Rows are points. Examples show where two turns around zero, p and q, send a point. Where does a point land after both, in the order given? Backwards means that the second turn is done in reverse. Each puzzle has new turns, and all numbers are rounded.

Turn p:
[-0.94  1.08] => [-0.15  1.42]
[ 2.23 -0.35] => [ 1.63 -1.56]
[-1.29 -0.74] => [-1.48  0.13]
Turn q:
[-1.58  1.96] => [2.18 1.25]
[ 1.30 -0.48] => [-0.68 -1.21]
[ 0.98 -1.65] => [-1.78 -0.71]
[-0.69  0.17] => [0.28 0.65]
Where do these land?
p, then q: [0.47 1.92] => [ 1.06 -1.67]
q, then p: [1.10 0.31] => [-0.54 -1.01]
q, then p backwards: [-1.85 -1.91] => [-2.52  0.83]
p, then q: [ 0.28 -0.32] => [-0.42  0.02]

Turn p:
[-1.35 -0.54  0.23  1.84] => [-1.47  1.31 -1.23  0.44]
[-0.60 -1.43  0.14 -1.20] => [ 0.98 -0.51 -0.71  1.47]
[ 0.46  2.11 -2.41 -0.10] => [-1.71 -1.84  1.76 -1.04]
[ 0.09 -0.51  2.83 -0.58] => [ 2.11  1.99 -0.03  0.47]
[ 1.40  0.37 -0.79  0.04] => [ 0.09 -0.95  0.20 -1.33]
Turn q:
[ 0.91 -0.37  0.43 -0.26] => [-0.06  0.10  1.08 -0.22]
[-2.16  1.21  0.64  3.02] => [-0.60 -0.76 -3.12 -2.23]
[ 0.33  2.42 -0.80 -0.14] => [-1.06 -2.02 -0.49  1.09]
[-0.09 -0.77  1.48 -0.34] => [-0.62  1.30  0.57 -0.71]
[ 0.75 -1.45 -1.50 -0.09] => [2.04 0.01 0.75 0.46]
[ 0.26 -1.05 -0.25 -2.20] => [0.30 1.38 1.22 1.61]
Where do these land?
q, then p: [-1.91 -1.37 -0.98 -0.24] => [-0.97 -1.03  0.91 -1.93]
q, then p: [-0.65  2.35  0.53 -0.93] => [-1.93  0.34 -0.99  1.50]
p, then q: [ 0.93 -1.50 -0.85  2.04] => [ 1.38  0.13 -0.65  2.38]
q, then p: [ 0.57 -0.73  1.67  0.51] => [0.97 0.26 1.39 0.99]
q, then p: [ 2.02  0.49 -0.10 -2.28] => [ 0.02  2.94 -0.94  0.00]
q, then p backwards: [-0.96  0.76 -0.27  0.90] => [ 0.37 -1.22 -0.62  0.61]
